Every row gives one point. Each table stands for the endless flat space through its points: a line for two points, a plane for three, and so on. The two share one point or none. Which?

First (2 x 3):
[[-1.6  2.5 -3.3]
 [-2.4  1.7 -0.5]]
Second, 2 rows:
[[-4.1  4.3 -3.4]
 [-3.1  2.7 -2.2]]
They share: no point

First:
[[-2.8  0.3  0.0 -0.2 -4.3 -3.9  2.1  0.4]
 [-3.2 -1.3 -0.8 -1.4 -2.7 -1.1  0.1  1.2]]
Second (3 x 8):
[[-3.7 -0.3 -1.4  1.3 -1.3 -0.6  1.0  1.2]
 [-2.5 -1.5  0.2 -3.5 -4.9 -3.0  0.2  0.8]
 [-3.7 -0.6  0.0  0.4 -1.6 -1.2  2.7  0.7]]
They share: [-3.1 -0.9 -0.6 -1.1 -3.1 -1.8  0.6  1.0]

First:
[[-1.5 -4.1  2.4  3.7  0.1  1.4  3.0  1.1 -2.1  0.3  1.4]
 [-2.0 -4.8  2.5  3.6  0.2  1.4  3.2  1.5 -2.9  0.1  2.1]
 [-0.3 -5.3  3.9  3.1  1.4 -1.0  1.8  3.1 -3.9  2.9  4.8]
 [-1.1 -5.5  3.6  3.3  1.3 -0.4  2.0  2.9 -3.5  2.1  4.4]]
Second:
[[-0.3 -0.2  4.8  3.1  0.8 -1.6  1.8  0.7 -3.0  0.5  0.9]
 [ 2.7 -4.2  1.8  3.1 -0.7  0.9  3.3  1.2 -3.0  4.0  1.9]]
They share: [ 1.5 -2.6  3.0  3.1 -0.1 -0.1  2.7  1.0 -3.0  2.6  1.5]

First (2 x 14):
[[-0.3 -0.5  3.6 -4.4  1.4  3.7 -5.5  1.5 -3.8 -4.0  0.0  3.5 -0.2 -2.7]
 [-1.7 -0.3  3.2 -2.8  0.8  3.1 -3.9  0.9 -2.6 -2.4  0.6  2.7  0.4 -1.5]]
Second, 4 rows:
[[-2.6 -0.3  2.6 -2.6  1.2  1.0 -4.5  3.0 -3.2 -1.6  0.5  1.4  0.8 -3.0]
 [-0.8  0.3  0.6 -1.4  3.2  4.0 -1.5 -1.2 -1.6 -2.0 -0.7  1.0  1.2  0.8]
 [-1.5  2.6  2.0 -3.2  3.2  1.5 -1.2  0.5 -1.6 -3.2  0.9 -1.4 -0.4 -0.5]
 [-0.5  0.0  1.2  0.4  2.0  6.1  0.6 -4.5  0.8 -0.8  0.5  2.2  1.2  1.7]]
They share: no point

First (4 x 20):
[[ 0.6  0.6 -3.2  3.2 -0.7 -0.7  3.4  2.2  0.4 -0.2  0.1  1.8  0.2  4.2
   4.2  0.6  1.1  1.3  2.3  3.5]
 [ 2.8  1.2 -3.2  3.8 -1.2 -1.0  2.2  0.8  0.7  0.1  1.2  1.7 -0.6  1.7
   2.5  0.0  0.0  0.2 -0.3  3.9]
 [ 4.1  0.6 -3.5  3.2 -3.2  0.0  2.0 -1.4  2.4  1.7  1.3  3.9  0.5  0.9
   0.5 -2.2 -2.0 -1.4 -3.2  2.2]
 [ 4.8  2.0 -2.0  1.8 -1.2  1.4  0.6 -1.6  1.5  1.3  4.4  2.5  1.8 -1.5
  -2.7 -3.6 -1.2 -5.4 -5.1  0.3]]
Second:
[[-1.2  0.4 -3.8 -0.2  1.1 -0.7  1.5  1.7 -0.2 -1.4  0.8  0.0  3.4 -2.7
  -0.5  1.8  0.0 -2.5 -0.6 -1.8]
 [ 0.8 -1.6 -4.6  2.4  1.6 -0.2  3.8  1.5  1.2 -0.7  2.4  2.8  4.0  3.3
   0.4 -2.7 -2.9  0.1 -2.0  0.6]
 [ 5.3  3.9  1.4  0.7 -4.9  3.5  1.4  0.8  1.5  0.7  5.3  2.3 -0.1  2.7
  -0.2 -3.5  3.2 -6.1 -1.7  4.0]
 [ 0.3  1.4 -4.2  1.0  1.1 -0.6  2.7 -1.5 -0.6  1.4 -0.2  1.4  1.9 -1.0
  -0.6 -0.1  0.6 -2.8 -1.4 -1.9]
 [ 2.7  1.7 -2.2  3.7 -0.3  1.7  1.4 -1.4  1.7  3.5  1.5  4.1  1.3  3.1
   1.8 -3.1  0.2 -2.9 -0.3  0.0]]
They share: [ 2.1  1.2 -2.3  1.7 -0.7  1.1  2.2  0.4  1.0  0.7  2.5  2.4  2.0  1.8
  0.3 -2.1  0.2 -2.9 -1.3  0.8]

First, 4 rows:
[[-3.9 -0.2 -0.1 -1.6  0.7  1.2  1.3  0.9  0.1 -4.6 -0.4  1.4  5.5  2.6
   3.4 -1.8 -3.4 -2.4  1.2 -3.7 -0.2  2.7  4.2  2.1]
 [-2.1  0.4  0.1 -0.6  3.3  5.8  4.2  5.0  2.2 -3.4 -3.5 -1.3  1.0  5.5
   1.1  0.8 -5.1 -2.9  1.6 -3.6  4.9  1.8  3.5  1.0]
 [ 0.1  0.4 -3.7 -2.0  5.6  4.6 -0.4  0.6 -2.7 -0.1 -6.4 -1.0 -0.7  3.7
  -2.8 -2.3 -1.8  0.8  3.0 -2.1  3.0 -2.8  1.8 -0.6]
 [-4.5  0.2 -0.9 -1.6  0.9  2.6  1.7  1.1  0.7 -4.2 -1.0  0.4  4.1  2.8
   2.2 -2.2 -3.4 -3.6  0.6 -2.7  1.2  2.1  3.8  1.7]]
Second, 5 rows:
[[-3.9  2.0  2.0  2.4 -0.4  1.2 -0.5 -1.4 -3.5 -4.2 -0.8  3.1 -3.1  4.5
  -2.5 -5.0  0.0 -1.4  3.7  0.1  3.0 -0.9  2.8  2.7]
 [-0.4  0.5 -2.7 -5.8  3.1  3.9  3.9  3.6  3.1 -2.0 -3.7 -0.4  4.3  0.5
   0.7 -0.8 -3.0 -1.0 -0.4 -2.6  1.7  1.7  4.2  0.0]
 [-0.7  2.3 -2.9 -3.4  2.3  5.3  2.7  3.2  0.4  0.1 -5.3 -1.1  1.5  0.4
  -2.8 -0.3 -3.1 -4.1  0.7 -2.3  0.1  2.2  6.1 -0.9]
 [-1.8  2.0 -1.2 -0.6 -2.1  2.3  1.6  2.4 -1.1 -1.5 -2.7  1.8  0.1  2.6
  -1.2 -3.9 -0.7 -0.9  1.8 -2.3  4.4 -2.2  4.7  0.6]
 [-3.8 -2.5 -2.2 -2.8  4.9  1.7 -0.1 -0.7  0.0 -5.1 -1.4  0.0  6.0  4.4
   4.7 -2.7 -3.5  0.5  1.3 -3.5  1.8 -0.1  0.3  2.0]]
They share: [-2.7  0.2 -1.9 -1.8  2.6  3.0  0.7  0.7 -0.8 -2.7 -2.9  0.1  2.6  3.0
  0.5 -2.3 -2.7 -1.7  1.6 -2.6  1.5  0.3  3.1  0.9]

First (5 x 24):
[[ 0.3  1.9 -1.7  3.1 -5.3 -0.6 -0.3  3.5  6.2 -0.9 -3.1 -2.7 -0.8  5.9
  -1.7  1.7 -1.8  4.2 -1.9 -3.4  3.0 -3.2  1.4 -1.3]
 [-2.8 -3.1  2.1  2.4 -3.8  0.7 -0.3 -0.4  3.1 -2.0 -2.1 -6.3 -0.5  4.3
   2.9  3.9  0.8  4.0  0.3 -0.7 -2.6 -2.5  4.0 -3.4]
 [-0.4  0.5  0.7  3.7  0.0  2.4 -0.9 -2.6  2.6 -1.2  0.3 -4.1 -0.4  1.3
   0.2  2.9 -2.1  4.0 -0.9 -1.2 -4.5  1.4 -1.2  0.3]
 [ 0.3  0.7  0.5  2.0 -4.2  0.5 -2.4  1.0  4.5  0.8 -1.6 -2.6 -1.6  5.9
   0.7  2.8 -2.0  2.1 -2.2 -2.1 -0.1 -2.3  2.8 -1.8]
 [ 0.2  0.5  3.1  1.0 -1.2  2.7 -5.1 -2.6  1.7  2.4  1.5 -1.7 -2.5  3.7
   2.3  3.5 -3.0  0.4 -1.5 -0.3 -4.2 -0.1  2.4 -1.2]]
Second:
[[-0.6  2.7  1.3  3.2 -1.5  2.3 -3.2 -0.5  2.6 -0.1  0.5 -2.0 -2.2  3.2
   0.0  2.5 -3.6  3.0  0.3 -1.5 -1.7 -0.5  0.5 -0.7]
 [-0.3  0.3  1.0  2.6 -3.9  1.4 -2.6 -2.6  4.1  0.2  0.5 -2.9 -1.3  2.3
  -2.1  2.8 -2.1  4.2 -1.2  0.6 -1.1 -0.8  2.6  1.1]]
They share: no point

First:
[[-1.8 -0.2 -1.6  0.2  1.6  0.4  0.7 -2.1  1.2  2.1  2.3  0.0  0.8 -1.4
   1.2 -2.7  1.4  2.5 -0.5  1.6 -1.9 -1.2 -1.1 -0.2]
 [ 0.6 -2.6 -1.6  3.8 -0.4  4.4 -1.3  3.9  0.8  2.1  1.9  4.4  2.8 -4.2
  -0.8 -1.9 -3.4 -2.3  3.5  4.4  0.5  2.0 -1.1  2.6]
 [-0.4 -2.6 -0.8  2.4 -0.4  3.8 -0.9  2.5  1.2  3.5  2.1  2.8  1.6 -4.2
   0.2 -1.1 -2.0 -1.1  2.1  4.0  0.3  1.4 -0.7  2.2]]
Second (4 x 24):
[[-0.6 -0.8 -2.2  2.6  0.3  3.1 -0.4  0.4  0.7  1.5  2.2  2.4  2.4 -2.2
  -0.4 -2.3 -1.5  0.7  1.5  3.6 -0.1  1.1 -1.4  0.9]
 [-2.5 -0.4 -5.0  2.5 -0.9  3.3 -0.4  0.4  0.3 -0.8  3.0  2.8  0.0 -5.4
  -0.2 -2.2 -4.1  2.6  1.6  1.1 -0.6  1.8 -0.2 -2.7]
 [-1.4  0.1 -2.6  1.3  0.0  0.9 -1.4  0.3 -0.7  1.9  4.2  4.2  0.5 -3.7
  -0.9 -2.0 -1.0 -0.2  1.1  2.8  0.2 -1.0  0.6  0.4]
 [-1.5 -0.6 -4.4  3.7 -0.6  5.0  0.1  0.1  1.0 -0.8  1.7  1.8  2.2 -3.2
  -0.4 -2.4 -4.0  3.0  1.8  2.7 -0.2  3.3 -1.9 -1.6]]
They share: [-0.6 -1.4 -1.6  2.0  0.6  2.4 -0.3  0.9  1.0  2.1  2.1  2.2  1.8 -2.8
  0.2 -2.3 -1.0  0.1  1.5  3.0 -0.7  0.4 -1.1  1.2]

First (6 x 24):
[[ 2.4  1.3 -1.0  0.3 -3.2  0.5 -5.2 -2.4 -0.3 -0.4  3.2 -1.3 -2.9  0.6
  -2.3  2.3  3.9 -3.6  2.9 -2.7 -3.0 -3.7  2.6  4.2]
 [ 1.9  3.3  0.8  1.9 -2.4  0.4 -7.5 -3.5  0.3 -2.5  2.0  0.0 -4.8  1.2
  -0.4 -0.3  6.4 -4.5  0.4 -4.3 -2.3 -5.0  1.9  6.7]
 [ 5.8  5.1 -1.8  1.4  1.7  4.6  0.1  0.2  3.1  3.7  4.6 -5.8 -3.3 -0.8
  -4.1 -1.0 -3.1  0.6  1.5  1.3 -1.5 -1.0 -4.7  0.3]
 [ 1.5  1.2  1.7 -1.7 -0.2  2.2 -3.8  2.5 -0.1  2.1  4.2 -2.0 -3.4 -3.1
  -7.3 -0.8  3.6 -4.1  6.0 -3.8 -2.1 -1.2 -2.4  0.4]
 [ 2.4  3.6 -0.7 -0.9 -1.2  3.7  0.1 -1.4  0.7  2.6  1.2 -5.5 -2.7  0.3
  -2.6 -3.8  1.3 -3.4  2.1 -2.8  0.6  1.3 -2.9  2.7]
 [ 0.6 -1.7 -0.8 -2.3 -4.4  1.4 -1.1 -1.9 -3.5  1.4  1.5 -3.5  0.5  0.9
  -2.9 -2.1  4.5 -4.1  4.8 -2.8  1.3  1.1  1.2  2.4]]
Second (5 x 24):
[[ 1.4  3.0 -0.7  0.0 -0.1  1.5 -1.9 -3.9 -3.7  1.7  2.9 -4.6 -1.5 -0.4
  -1.2 -2.9  3.7 -1.7  1.0 -2.1 -0.8 -3.2 -0.6  3.6]
 [ 3.0 -0.3  2.1  3.0  0.0  2.0 -1.9 -2.4 -2.3  2.4  2.4 -4.0 -2.1 -0.6
  -0.2 -3.8  1.1 -0.3  1.1 -0.9 -1.0 -0.4 -1.0  4.6]
 [ 4.1  0.3 -0.6  2.2 -2.8  2.5 -4.1 -1.0  1.0 -1.1  3.5 -1.2 -1.0  2.0
  -2.0 -2.0  3.2 -1.1  2.1  0.7  1.5 -1.4 -0.2  2.6]
 [ 3.9 -1.0  3.2  4.4 -0.6  2.9 -3.4 -2.0 -1.9  0.7  2.0 -2.3 -1.4  0.7
  -1.3 -4.3  0.3 -0.6  1.7 -1.4  0.4  0.3 -1.5  5.5]
 [ 3.8  0.7  1.2  1.9 -1.6  2.7 -3.1 -1.3 -0.8 -0.2  1.8 -2.1 -1.9  1.9
  -2.8 -3.0  1.8 -2.0  1.9 -1.3  1.7 -0.3 -2.2  3.3]]
They share: [ 3.0  1.4 -0.3  1.2 -1.5  2.1 -2.9 -2.1 -1.1  0.3  2.9 -2.8 -1.5  1.0
 -1.8 -2.5  3.1 -1.5  1.6 -0.7  0.6 -1.8 -0.8  3.0]

First (4 x 24):
[[ 1.5 -0.1 -1.4  3.3  4.4  3.7 -2.9  1.1  0.1 -0.5 -2.1 -5.3 -1.5  0.2
  -3.8  0.3  0.4 -1.7 -1.4 -6.9  2.7 -0.2 -2.3  1.1]
 [ 1.9 -4.8 -2.7  0.5  0.8  0.1  1.5  1.3  1.4  4.5 -2.1  0.4  2.6 -0.1
   0.3 -1.5 -1.4 -4.1  4.0  1.2 -5.5  2.1  1.3  3.8]
 [ 1.5 -0.9 -1.4 -2.3 -0.8  4.1 -0.5  0.7  1.3  0.3  0.7 -3.7 -0.7  1.8
  -3.4 -4.9 -1.2 -5.3  0.6 -2.1 -2.1  4.2 -0.3  3.5]
 [ 5.1 -3.6 -3.1  3.7  3.2  0.9  2.3  3.3  2.6  3.7 -2.9 -1.6  0.6 -0.1
  -1.3  1.3  1.8 -1.7  1.2 -0.8 -2.3  0.1  0.1  1.0]]
Second, 3 rows:
[[ 4.4 -2.8 -1.4  2.3  3.9  2.2  0.7  0.9  3.5  0.0 -0.5 -4.3  0.2 -1.1
   0.9  0.6 -3.9 -1.4 -0.9 -4.9 -3.6  3.6 -1.6  2.7]
 [ 1.7  0.5 -0.1  0.1 -0.1  1.3 -0.7 -1.4 -0.8  4.0 -0.9 -5.4 -1.9  1.4
  -3.2 -1.4  1.4 -0.9  1.1 -2.3  0.8  2.8  2.7  1.0]
 [ 3.6 -1.6 -0.8  1.5  2.5  1.8  0.3 -0.1  2.1  1.4 -0.5 -4.9 -0.6 -0.3
  -0.3  0.0 -2.3 -1.0 -0.3 -4.1 -2.2  3.6  0.0  2.1]]
They share: [ 2.3 -1.9 -2.0  1.7  2.4  2.5 -0.5  1.5  1.1  1.5 -1.7 -3.1 -0.1  0.4
 -2.4 -0.9  0.0 -2.9  0.6 -3.1 -0.9  1.2 -0.7  2.1]

First:
[[ 1.3 -2.3 -1.7 -4.2  1.8 -2.1  0.3  0.3  2.5  1.9  2.1 -1.5  1.4 -0.4
  -2.5  0.1 -1.2  0.9  0.5  1.0 -0.8 -2.3  0.9 -1.0]
 [-2.2  0.2 -3.7 -1.2  1.3 -2.6  0.8  3.8  3.5  4.9  3.1  1.5 -2.1 -1.4
  -1.0 -0.4 -1.2 -0.6  3.5  0.5 -1.3 -4.3  0.9  0.5]]
Second (2 x 24):
[[-0.2 -0.7 -2.2 -2.9  2.1 -1.7  1.1  1.0  2.3  2.6  2.0  0.4  0.1  0.0
  -1.8 -0.4 -0.9  0.0  1.9  1.5 -0.6 -2.9  0.2 -0.9]
 [-0.4  0.5 -1.6 -2.7  3.1 -0.5  2.3 -0.4  1.1  1.6  1.0  1.8  0.3  1.6
  -1.6 -1.0 -0.3 -0.6  2.3  2.9  0.2 -2.5 -1.2 -1.9]]
They share: [-0.1 -1.3 -2.5 -3.0  1.6 -2.3  0.5  1.7  2.9  3.1  2.5 -0.3  0.0 -0.8
 -1.9 -0.1 -1.2  0.3  1.7  0.8 -1.0 -3.1  0.9 -0.4]

First:
[[ 0.0  2.2 -2.7  0.3 -0.2 -1.3  3.7 -1.7  0.3 -0.8 -1.9 -2.7 -0.6  1.7
   0.9 -2.2  0.5 -0.6 -2.4 -0.2 -2.5 -1.8  1.0  0.7]
 [-1.4  0.4 -2.9 -2.1 -2.0 -3.9 -0.1  0.1  0.3 -0.4 -1.9 -2.7 -1.8 -0.5
   1.1 -1.4 -4.1 -1.8 -5.2 -2.0 -3.5 -0.8  0.0  2.3]
 [ 2.8 -1.7 -3.4 -0.5 -0.4 -1.8  4.8 -0.7  2.4  1.0 -3.2 -1.1 -3.4  1.0
  -3.0  1.8  1.5 -4.2 -3.1  0.9 -3.8 -3.8  4.0  1.0]
 [ 2.1 -0.3 -3.2 -0.3  0.5 -1.8  4.8 -0.8  1.7  1.0 -3.1 -2.3 -2.2  1.8
  -2.2  0.8  2.2 -2.4 -1.0  1.7 -2.0 -3.3  3.1  1.1]]
Second, 7 rows:
[[ 0.4 -1.5 -0.3 -2.9 -2.8 -5.7  0.2 -2.0  4.1 -1.6 -1.4 -2.7 -3.7  0.3
  -2.4 -1.3 -0.3 -2.6 -3.0 -1.4 -4.7 -3.4  1.7 -1.3]
 [ 1.5 -0.6 -6.2  2.3 -1.0 -6.2  2.6 -0.3  0.7 -0.2 -3.5 -3.3 -2.8  0.3
  -0.4  2.6  1.2 -1.9 -3.0  1.2 -1.3 -4.7  0.6  2.6]
 [ 1.7  1.4 -5.3  3.8  0.7 -2.5  3.6  1.6  0.2 -0.7 -3.7 -3.8  1.4  1.6
   0.5  5.2  1.6 -1.9 -1.6  4.1  0.1 -0.6  0.1  4.0]
 [ 1.8 -1.3  0.1 -4.7 -2.6 -3.2  3.9 -4.8  1.8  3.4 -3.8 -2.3 -3.6 -0.9
  -2.6 -4.3 -5.2 -1.5 -6.5 -3.9 -3.8 -0.8  3.5  1.2]
 [-2.3  0.6 -6.7  0.4  1.9 -3.9  6.2  3.0 -0.8  3.7 -1.7  0.4 -3.2 -0.4
  -3.1  2.2  0.8 -1.3 -3.4 -0.9 -0.9 -2.2  1.9  2.6]
 [ 4.4 -0.5  1.9 -1.8 -4.2 -1.9  2.1 -6.0  1.7  0.5 -6.7 -4.8 -0.1  0.0
   1.0 -2.1 -5.1 -1.3 -6.5 -0.7 -5.1 -0.7  2.3 -0.1]
 [ 2.2  0.5 -7.0  1.5  0.6 -1.5  6.0 -0.6 -2.4  3.7 -5.3 -2.5 -1.6  0.2
   0.7  1.0 -2.0 -1.5 -4.8  0.6 -0.4 -2.2  2.1  5.4]]
They share: [ 0.7 -0.2 -3.1 -1.1 -0.7 -2.7  2.7 -0.4  1.2  0.4 -2.6 -2.3 -2.2  0.7
 -0.9  0.0 -0.6 -2.4 -3.1  0.0 -2.9 -2.3  1.9  1.6]
